Every row gives one point. The window is the flat piece filled in between its corners: a triangle in 3 columns, a solid with four corners in 4, and so on. A path goes straight from each point to the next, and from the last back to the first. After which points does the path pass through the window?
In the rows, zero is written as 128.

Window:
[[100 145 125]
 [144  84 147]
 [127 177 128]]
Path:
(1): [104 144 162]
(2): [109 152  90]
(3): [154 145 117]
(4): [137 155 147]
(5): [ 96 170 151]
(6): [141 189  92]
(7): [104 160 105]
(8): [111 178 153]
(9): [151 102 189]
(10): [147 107 120]
(11): [139 131  94]
(12): [139 116 166]
(13): [ 99 170 141]
(14): [138 168  97]
(15): [133 129 101]
(16): [131 149 163]
Through the window after points: 1, 15

Window (6 x 6):
[[145 120 176 101 116  79]
 [156 150 168 138  98  94]
 [ 81 132 102 201 119 107]
 [147 103  95 192 135 139]
 [122 143  81 155 144 128]
 [133 129 114  98  86  97]]
Path:
(1): [114 130 125 106  89 139]
(2): [154 129  94 138 116  62]
(3): [141 141 106 172 112  65]
(4): [128 143 154 137 116 138]
(5): [111 133 112 148  99 138]
(6): [139 140  78 170 128  69]
(7): [161 151  85 146 123  71]
(8): [ 99 125 114 145 119 138]
(9): [133 150 157 149 103 128]
(10): [156 133 143 145 109  74]
(11): [144 108 145 141 100  69]
(12): [140 126 159 132 115 127]
Through the window after points: 1, 3, 7, 9

Window, 9 rows:
[[ 75 135 140 133 131 119 150 155 163]
 [102  97 100 150 118  64 136 154 171]
 [ 86 134 195 176 138 119 131  75 114]
 [109 145 120  67  80 129 113 148  85]
 [ 85 122 146 139 116  70 116 223 113]
 [148  98 140 116 137 180 158  84  89]
 [154 140 138 136 138 147 105 108 116]
 [ 95 125  70 151 139  96 154 135 107]
 [139 136 129 173  97 108 143 146 131]]
Path:
(1): [ 89 118 132 147 107 111 122 155 135]
(2): [ 92  68  95 158 141 149 119 108 108]
(3): [130 139 130 125 125 129 159 117 116]
(4): [123 131 133 154 155  79 155 132 123]
(5): [101 117 116 155 119 126 132 127 120]
(6): [ 88 128 155 144 114 130 124 127 128]
(7): [145 133 176 145 146  85 150 126 140]
(8): [124 140 138 109 133  65 169 121 126]
(9): [ 76 121 132 174  98 133  83 171 134]
(10): [ 53 114 138 162 134 160  97 114 102]
(11): [136 143 197 150 127  86 165  87 124]
(12): [130 158 151 123 167 124 167 124 143]
Through the window after points: 10, 12

Window (12 x 12):
[[129 155 115 154 130 119 173 123 131 110 134 139]
 [200 116 167 145 171 201  85 134 164  63  56 114]
 [135 119 141 123 131 119 152 119 137 164 138  92]
 [ 89 143 149  79 103  90  77 125 142 133  97 156]
 [145 132 195 150 138 180  73 120 162  51 133 101]
 [ 67 150 149 124 111 145 128 151 144 173 109 150]
 [134  94 127 139 176 180  87 123 189  65 106 110]
 [ 84 125 125 160  94 121 123  87  99 148 114 118]
 [110  99 131 125 132 123 153 137  85 160 149 169]
 [ 67 165 154 128 157  77  61 147 122 173 104 149]
 [176  99 165 178 135 159  83 123 200  90 108 138]
 [102 109 168 142 150 120 186  86 130 136 116 144]]
Path:
(1): [132 154 115 129 165 134 114 101 172 146 104 174]
(2): [120  88 187 144 118 133 141 164 107  90 141  85]
(3): [110 102 169 151 121 123 134 178 149 111 118 118]
(4): [146 145 132 108 161 140 108  70 144 141 121 150]
(5): [141 171 164 132 139 116 109  67 153 173 125 137]
(6): [ 96 123 141 138 120 138 110 136 139 107  96 123]
(7): [105 132 143 136 111  85 127 143 134  90  94 133]
(8): [115 141 145 143 150 150 108 117 138 131 125 149]
(9): [116 143 147 128 137 152 116 116 145 140 125 155]
(10): [124 107 150 143 118 118 113 147 147 111  93 117]
(11): [ 96 106 131 139 114 105 142 143 110 130  96 122]
(12): [109 129 152 149 131 142 132  82 126 139 132 141]
Through the window after points: 9, 11
